Every row gives one point. Any point is a mix of the corners, with weights that add up to 1. It lies inside the corners' shape when no weight is negative. Is each point inside? If not, which corners have a negative weight?

Corners:
(1): [22 11]
(2): [ 19 -10]
(3): [-46 -23]
Points:
[-12 -23] -> outside (1)
[-16  -9] -> inside
[49 18] -> outside (3)
[-14 -20] -> outside (1)
[-35 -24] -> outside (1)
[55  3] -> outside (3)

Corners:
(1): [ -2   6 -19 -22]
(2): [-18  -9 -26  82]
(3): [ 39  13 -11 -23]
(4): [ -5 -40 -30  53]
(5): [ -4 -16  41 -34]
Points:
[ 11  -6  14 -20] -> inside
[ -3 -13 -21  48] -> inside
[ -5 -21 -24  49] -> inside
[ 16 -10  -4 -11] -> outside (2)

Corners:
(1): [-25 -31  -4 -52 -36  30  53 -17  38]
(2): [ 34  44 -18 -31 -26 -15 -33 -32 -27]
(3): [-23 -56  18 -48 -33  -6   8   7   4]
(4): [ 25  14  11  35  -7  81 -27  77  13]
(5): [ 31 -44  24 -50  -8  23  15  -2  30]
(6): [-14 -16   9 -74  24   1  12  25   8]
(7): [ 30  47  -1  28   0 -14   0 -31 -40]
(8): [  0 -54 -25 -33  -7  55  20  12  -8]
(9): [ 56  38 -40   2  -6 -66   6  -2 -11]
(10): [ 21   8 -27   1  20 -37 -33 -27  17]
Points:
[ 23  15 -14 -19  -2   0  -6  -5   1] -> outside (3)
[ -7 -19   6 -52   4   2   9  13   6] -> inside
[ -2 -28  -6 -44 -17 -20  10 -17   0] -> outside (4)
[ -6 -18  12 -35   0  37   2  16   6] -> outside (9)
[ 13   0   6 -21 -12   5  -1   2   4] -> outside (8)

Corners:
(1): [ 16 -18  26 -15 -62 -46 -35  19 -29 -47 -14  43]
(2): [ -7  23 -49  36 -19   9 -32   6   2 -33  -4 -54]
(3): [ -1  41 -16 -10 -12  -3 -33  -9   2 -58  46 -13]
(4): [ 60  -6  50  -2 -52  23  34  13  32 -40  39 -61]
(5): [ 46 -22  94 -43  38  11 -17  16   0  21 -48   8]
(6): [-11  21   8  41 -43  31   0 -13 -12 -44  20 -30]
(7): [ 26  22 -23  25  -2  16  36   4 -12 -39  15 -11]
(8): [ -2  -7  12 -51 -40 -40 -11  31 -70  -4  -1  11]
(9): [-34  47 -33  18  -5  31  27   7  32  -3 -18 -35]
(10): [-12  58 -11  26  -5  -9  19 -38  -2 -18 -28 -54]
(11): [ 48 -19  26 -25 -73 -36 -37   4 -31 -13  35  44]
(12): [-60  17  -6  38  17 -14  42   2   5  10   2 -29]
(13): [ 15 -54  41 -65  18   6  29 -18 -19  27 -47  -9]
Points:
[-30  -8   7 -16 -21 -27  32  -2 -44   9 -23   7] -> outside (2, 3, 4, 5)
[  2   7   2   1 -33  -5   9   3 -11 -22  13 -21] -> outside (5)
[ -2  18 -12  10 -27   2   9   2 -11 -29  13 -19] -> outside (5)
[  4   4  10  -5 -13  -2   1   2  -4 -19  -1 -14] -> inside
[ 18   1  19 -12 -30  -4   4   7  -8 -20  13 -17] -> inside
[ -7  18 -12   9   3   3   8  -3 -12 -10  -5 -21] -> outside (1, 4)

Corners:
(1): [  2  25   3  11 -13  16 -13   5  10  -4 -62  -7 -15   7   1  -2  35   4
 -10  17]
(2): [  0  17 -15   2 -17  -1   3 -10 -16 -49  -3 -16 -14 -11  -3   0 -18  -4
   2   6]
(3): [ 22  -3   7 -40  -9 -40   9  12 -52  19  -4   0 -10  19   7   4  -4  18
  -7  11]
(4): [ 14  -5  22   0 -20  -1   0   2  -6  14   3   3 -15 -16  -6  -3 -18   9
   1  -4]
(5): [  25 -121   -9    2    5  -10   12    0    0   -3    2    4  -13  -18
   -5   11  -19    4   -9    0]
(6): [ -8  26  10  -4 -10  12  14  -1   6  12   0  -2   0  22   7  -2  18  -3
 -24  16]
(7): [ 45  13   6  -9 -19   9   5   2   8 -16   8  -3  -6  -7  -6  -4 -14  -7
 -37   2]
(8): [  7   8 -12 -12 -17 -10  -1  12 -27  22 -13  19  21 -10  -9   1  -4   4
 -10   7]
(9): [ 22  -4  11 -58  14  12   9  -6   7  15 -55  37 -10  -8  12  12  -6 -11
  -6  -3]
(10): [ -7  17  -4 -11  -8 -16  11  20  10  22  -1 -16  12 -12  45  22  36  -6
 -13  -6]
(11): [ -2  17   3 -11 -25 -28 -40   0 -16 -30   7  15 -13   0  16   7  -2  -3
 -35   7]
(12): [  3   0  11 -25  34 -10   6  -9   7  18 -46   0 -10  -5   2   1  26  -1
 -28 -17]
(13): [ 10  19   4 -50 -20   7 -13   4  -9   7   8 -16 -12  -2  -4  -4  -8  -3
 -26  -6]
(14): [  9   1  -7   9  12  14   9  24  10  -8   7  -3 -10   2   4  18   1  17
 -23   0]
(15): [  7  16  21  -6   6  12   6   2   3 -60  -3  11  47  16  11   2 -13  65
 -10  -6]
(16): [ 18  -3   4 -23 -22   4   9 -12 -14  12   1   0 -20 -13  -7  35   9   2
 -14  -1]
(17): [ 13  10   0   5 -13 -29 -17  -6  11  16  -4 -17 -10  24  -4  10   0   2
   1  11]
(18): [  9  18   1 -13   2  11  -4   2 -45  19   8 -14  27   3  32  10  -1   8
  -5  -1]
(19): [ 19 -26 -35   5 -14 -15   3  -6   1  18  10   5 -23  -4  18  -5   9  14
 -10   5]
(20): [  7  19 -15  10 -22 -14  -1   1 -15   0   9 -13 -15  46   0  -4  12   1
  -8 -28]
(21): [ -3  16  -7  11 -25   2   2  -4  10  -2 -43  -9 -17  10  -2   5 -12   3
 -44  -1]
Points:
[  5  22  -1  -6 -13   1   2   5 -14  -6  -3  -6   1   5   8   2   3  13
 -22  -3] -> outside (5, 9, 17)
[  8   1  -2  -4  -5  12   8   1   2   1 -10  -2   0  -4   5   5   2   5
 -15  -4] -> outside (3, 11, 17)
[ 10  -2   7 -13   7  13   8   1   9   0 -23   3   9 -14   5   7   0  13
 -15   2] -> outside (3, 11, 20)
[  9   3   1 -16 -12  -7   1  -3  -6   4  -9  -6  -8   4  11   3   6   0
 -13  -2] -> outside (8, 14)

Corners:
(1): [-35 -47 -10   5 -22  11  33   4 -12 -26  43 -32  -5 -28  27  13  63  13
   6 -11]
(2): [-46  11  20  50  48  17  -8 -39  26  21   3  31   9  47 -15  19 -13 -25
   7   6]
(3): [-15 -22  26  65 -35  11   3 -10   9  27 -16 -20  33  -8  -6 -18  19  17
   5  19]
(4): [ 16 -35  31  38 -24 -17  44   6  12 -60   2 -55 -13   4  59  29  35 -19
  18  -9]
(5): [ 42 -30 -37 -56  52  -2 -37 -17  -9  30   2  44  -3 -21 -29 -70 -23 -24
 -21 -30]
(6): [-27  -6  23   7   1   9  18 -29  23  30 -58   3  25 -12  27  32  33 -10
  21  51]
(7): [ 48  34 -18  12 -33   7  -8  24 -36  46  28  19  24 -14  -3 -12 -25  24
   1   3]
(8): [-29  -5  20 -10 -38 -43  14  26  20  -7 -12 -29  21  -5   2   5  58  10
  21 -19]
(9): [  6   8 -16 -11  16   6 -38 -43 -47  11   8 -18  12  -3 -15 -37  13   5
  51  -8]
(10): [ 35  -3 -17 -56  32 -37   8 -11 -40  16   6  29  -4  -4 -50 -41   4  51
   1 -21]
(11): [ 42  45   7   2   7 -17 -32 -19  -5 -11 -17  49   7 -15 -52 -43 -30  -4
 -30 -39]
(12): [ -5  10  10 -65 -11   2 -22 -69   8   2  15  18 -34 -28 -10 -31   2  10
  22 -20]
(13): [ 33  42 -23  63  16   6 -18 -14   9  54 -23  36  24  42  -1 -20  24  68
 -62 -13]
(14): [ 31  12 -22 -34  71 -32 -32 -23  -5  28  23 -24   1   6 -38 -19 -18  15
   4 -16]
(15): [-43 -36  44 -25 -18 -50  63  -1  18 -30  -4 -37  28 -35  89  11  32  19
  15  -2]
(16): [-38 -16  51  38 -28 -35  73  22 -41 -40   5 -50 -29 -16  79 -19  55  12
  20  27]
(17): [ 11  57 -40  50 -27  23  31   2  17  -2   2 -17  18   7   9 -33  13  52
   8 -13]
(18): [ 15  44 -21  24 -17 -14  15 -22  -3   8  44  24   1  29 -39 -33  42   9
 -22   7]
(19): [ 26  18 -41  -7  19 -16  28 -40 -17  25  -6   0   7 -50   7 -41   2 -21
   9 -70]
(20): [-27 -42  56  64  11 -17   0  -6  31 -23 -19  21   3 -27  18  20  30  12
  46  34]
(21): [  7   1 -68  12  20 -51 -35 -60 -11  44  -6  31 -22 -19 -38 -59  -7  13
 -30 -11]
Points:
[ -7  -6  -6 -24   2 -14  10 -14 -11  -1  15 -16  -5  -3  10 -12  21   3
  20   6] -> outside (3, 11, 13, 19, 20)
[ 13  10  -4  18   3  -8  -1 -13   1   6  -5   8   6   0  -1 -19  12  15
  -7 -12] -> inside
[ -5  -3   2   8 -10   5  12 -13   7  10   8 -13  20 -15  11  -3  18  -5
  23  -6] -> outside (10, 11, 13, 16, 21)
[  6  -3  -9   2   9 -15  -5 -21  -2  10  -1   7   2 -12  -7 -25   8   7
   0  -9] -> inside
